Rows are points. The ring and each string are closed loops that go straight from each point to the next, and from the last back to the first. Before rounding, they use only three directions, however many columns there are. How many times does the string pass through the ring? Passing back the other way cancels.
In the rows, 128 means zero.

Ring (6 x 3):
[[192 111 119]
 [178  82 163]
 [114 121 197]
 [ 84 163 161]
 [102 172 107]
 [165 145  95]]
String (22 x 3):
[[ 93 144  92]
 [128 135 125]
 [144 149 118]
 [124 112  94]
 [178 121  72]
 [233 137 104]
 [212 132 129]
 [139 119 132]
 [147  87 100]
 [197 104 102]
 [244 146 110]
 [197 156 123]
 [130 121 121]
 [118 126  85]
 [111 179  64]
 [116 196 106]
 [ 82 191 101]
 [ 74 159 107]
 [ 97 133 121]
 [121 170 145]
 [ 91 221 132]
 [ 77 190  97]]
Times through: 1

Ring, 8 rows:
[[150 143 134 108 110 157 103 155 113]
 [157 173 104 128 120 126  96 116  79]
 [153 175  91 138 129 108 102  86  69]
 [139 154  93 138 136 103 118  70  82]
 [123 124 109 131 127  90 146  69 113]
 [114 104 131 119 104  71 172  84 145]
 [119  98 152 104  90  95 166 125 161]
 [137 115 152  99 100 151 127 162 144]]
String, 29 rows:
[[109 108 131 123  84  15 198  66 151]
 [120 118 131 119  92  55 171  89 140]
 [126 109 138 111 111 124 142 121 139]
 [117  84 158  98 104 138 154 141 166]
 [115  84 167  95  82 101 174 142 179]
 [120 104 159 101  68  62 181 131 169]
 [132 125 137 112  95  94 147 121 135]
 [134 124 139 109  99 114 138 132 134]
 [137 118 141 105 114 159 119 148 132]
 [142 115 149  98 118 194 104 173 135]
 [153 133 150  96 107 192  95 190 127]
 [156 156 132 109 101 144 103 158 108]
 [150 161 119 121 102 104 118 123 100]
 [142 136 124 116 121 147 112 128 111]
 [149 144 121 116 129 171  93 138 100]
 [164 187  96 132 125 132  83 116  64]
 [165 209  78 147 115  71  98  79  48]
 [149 175  95 138 111  69 123  80  79]
 [142 146 111 125 125 125 114 105  98]
 [143 140 110 123 142 166  97 114  94]
 [140 135 113 123 138 156 105 110 100]
 [138 136 107 127 144 153 105 100  96]
 [135 140  95 136 148 127 114  72  87]
 [128 144  89 144 135  72 139  42  88]
 [127 145 100 139 110  38 158  51 102]
 [131 135 116 126 111  85 143  90 114]
 [126 110 127 117 129 139 131 107 127]
 [113  91 132 116 127 123 152  95 143]
 [100  96 129 126  90   7 209  49 156]]
Times through: 5
String, 28 rows:
[[141 151 111 127 114  99 125  99 100]
 [147 149 108 125 138 156  96 113  89]
 [150 165  91 137 143 135  94  89  70]
 [149 186  70 153 139  77 108  46  51]
 [140 167  86 145 123  60 131  53  77]
 [135 146 107 131 116  83 136  82 102]
 [133 125 118 121 133 143 119 106 112]
 [123 120 106 131 141 117 134  70 108]
 [115 121 103 138 123  53 166  42 115]
 [114 127 108 137 101  11 184  38 122]
 [128 130 120 124 106  76 151  88 121]
 [123 107 132 114 119 123 143 109 136]
 [129 110 134 111 123 149 128 125 131]
 [126 123 128 119 100  76 156  98 132]
 [113 106 144 114  75  31 193  93 160]
 [108  86 164 101  67  48 200 118 184]
 [118  85 165  94  90 124 161 150 174]
 [133 111 139 106 122 164 121 141 133]
 [134 118 134 110 120 152 121 133 127]
 [136 106 152  97 116 183 116 166 143]
 [142 108 164  88 106 202 107 197 149]
 [151 140 150  99  89 145 114 177 130]
 [148 152 128 115  95 108 122 135 112]
 [142 139 125 116 114 132 117 127 113]
 [150 136 130 109 131 195  87 156 108]
 [167 184 106 124 118 145  80 137  72]
 [171 219  82 144 103  63  97  91  47]
 [152 174 100 134 113  90 114  95  80]]
Times through: 3

Ring, 8 rows:
[[153  84 127 152 134 113 146 106 122 126 107 121 146 119]
 [142 100 106 114 146 166 185  95  64 128  86 120 159 102]
 [123 148 107  84 141 214 200 107  64 116 131 151 139  91]
 [124 169 119  91 132 206 177 129 102 109 167 176 116 100]
 [144 153 128 127 128 153 132 150 148 113 166 181 106 122]
 [162 126 138 163 124  98  97 159 184 119 157 174 105 141]
 [166 104 150 185 118  66  84 153 208 119 160 161 106 146]
 [157  90 146 175 122  80 112 127 178 120 144 138 123 132]]
String, 25 rows:
[[186  98 133 190 129  54  67 170 196 130 122 166 112 160]
 [150 140 162 171 108  90  86 163 230 105 212 186  83 140]
 [140 138 148 146 117 126 125 139 179 107 189 169 102 122]
 [167  95 132 170 131  86 107 139 162 127 121 146 126 138]
 [180  74 155 213 118  23  63 151 225 125 141 145 113 157]
 [168  82 156 199 116  45  82 140 214 120 153 143 114 146]
 [177  63 130 187 134  58 102 128 158 134  92 123 141 143]
 [148 111 133 147 128 122 135 125 145 119 141 146 126 122]
 [136 120 145 144 120 129 143 118 158 110 170 148 118 114]
 [145  77 135 153 130 111 155  93 126 122 117 111 147 112]
 [164  61 106 149 149 112 156  98  81 139  52 102 169 119]
 [160  84 108 141 146 126 152 111  91 134  74 122 156 120]
 [132 127 126 118 131 165 169 110 111 114 145 145 131 104]
 [126 115 100  87 148 208 218  81  33 124  92 119 164  85]
 [138 105  83  86 159 207 218  84   7 134  52 114 177  90]
 [151 103  94 112 153 169 179 107  53 134  67 127 161 108]
 [133 138 119 108 135 179 172 117 100 116 141 153 130 104]
 [101 190 126  69 126 242 204 115  94  97 200 179 110  82]
 [108 186 129  80 125 225 188 123 111  98 201 182 106  90]
 [150 120 115 128 139 148 149 128 109 124 116 150 134 118]
 [143 148 111 109 139 176 156 138 103 120 132 170 124 114]
 [123 199 131  96 122 201 150 158 147 100 212 209  87 110]
 [132 168 140 122 119 162 136 149 164 104 200 189  94 117]
 [147 135 132 138 127 135 129 141 152 115 158 167 113 124]
 [167 108 123 157 135 105 113 145 147 128 116 155 126 137]]
Times through: 0
